Each row of a before or after table is a point. The points were changed in one or more steps. Then noise was added and the rows were shuffled. The steps act on columns, c1 being the first. Name the steps. A step turns or swaps two columns, mirrors them in a line or flattens them onto one, adds a multiple of one to another, or multiplies or shifts one. Angles are multiples of 10 degrees, from the lower column toward the higher: turns from -170 to 170, lines from 10 to 170 but not 90. Use the fewest steps. Two steps may share a column if one is a turn and the other turns, adds or multiplies; they go together, in the order done. Otherwise the lowest column goes first.

Before (11 x 2):
[[-12   3]
 [ -1 -29]
 [  8  -3]
 [  1 -12]
 [-20 -22]
 [ -2   1]
 [  5  48]
 [ -2  -2]
 [-10  25]
 [ 17   4]
 [ -3  -7]]
After, 11 rows:
[[ -4  -3]
 [  1 -13]
 [-36   3]
 [ 52   4]
 [ -3 -29]
 [ -7  -7]
 [-60 -21]
 [-31  26]
 [ 15  47]
 [ 24  -2]
 [ -6   2]]
Steps: multiply c1 by 3

Before (12 x 6):
[[  3   8   0  12  18  -8]
 [ 14  10  -3 -11 -10  -2]
 [  3  -8   6  14   5  -4]
 [  0  -5  12  11  -4  11]
 [ 20   7 -12   0  -6   7]
 [ 15   5  18 -16  -8 -11]
 [ 14 -15 -17 -10  13  14]
 [  3  -1  12 -14   3  13]
 [  2  -1  -1   4   7  20]
 [  2  -1  11  13 -11  -2]
 [ -2  -2  18 -18   1   3]
 [-13  -8   9  -5   2   4]]
After:
[[ 42 -19 -32 -11  14  -6]
 [ 60  -2  -5   0  -5  10]
 [  8  11   8  12  18   3]
 [  6 -18  -2   4   7   9]
 [ 45  11  24 -16  -9  -1]
 [  9 -12  11 -13   4   5]
 [ -1 -12   7  11  -4   2]
 [  9  -1  -3  14   4  -9]
 [-39  -7   1  -5   2  -5]
 [  6   1  10  14 -11  -1]
 [ 42   6   7 -12 -10   7]
 [ -6  -3  16 -18   1   0]]
Steps: multiply c1 by 3; add 1 times c2 to c3; turn c2 and c6 by 60 degrees

Before (10 x 11):
[[ -7 -19 -22 -25   3  -6 -34  21  -2   6 -35]
 [-11  17 -19   9 -24 -12  29  12  -7 -40  19]
 [ -2  -8  16  29 -14   5  -3  18 -19  -3  -3]
 [  4 -26  15 -29  11   7  23  -7 -11  28  45]
 [ 37  37   6   7 -22   8 -34   5  16 -43  -6]
 [-19  13   4  -8   9  17   5  23   9   5  19]
 [ 21  23  -4  29  10  15  18   6  -2   4 -20]
 [ -1  20  13 -34   2  15   9  17   3  -5 -18]
 [-10  -5  18  10  21  -1  47  24   6 -16   3]
 [ -2   9  47 -14  34  -8 -18  24 -28  -5  15]]
After:
[[  3 -11  16 -49  12   4  21  -6  -9  24  46]
 [-18  26  -5 -11   8  17   6  25  -5   7  17]
 [ 36   3 -10  11 -20   8 -35   2 -11 -41  -2]
 [ 19  37  -3  45  11  16  19   5   6   5 -21]
 [  0  63  48 -23  37  -9 -16  23 -30  -3  14]
 [-14 -17  -4  14 -22 -12  30  14  22 -43  17]
 [ -8 -15  -8 -39   7  -8 -35  22  18   7 -36]
 [ -7  27   1  17  22   0  48  22 -20 -17   6]
 [  0  22   2 -54   2  17   8  20 -11  -5 -18]
 [ -3 -29  23  50 -13   8  -7  18  -5  -2  -3]]
Steps: add 1.5 times c5 to c2; mirror c3 and c9 in the line at 150 degrees; multiply c4 by 1.6
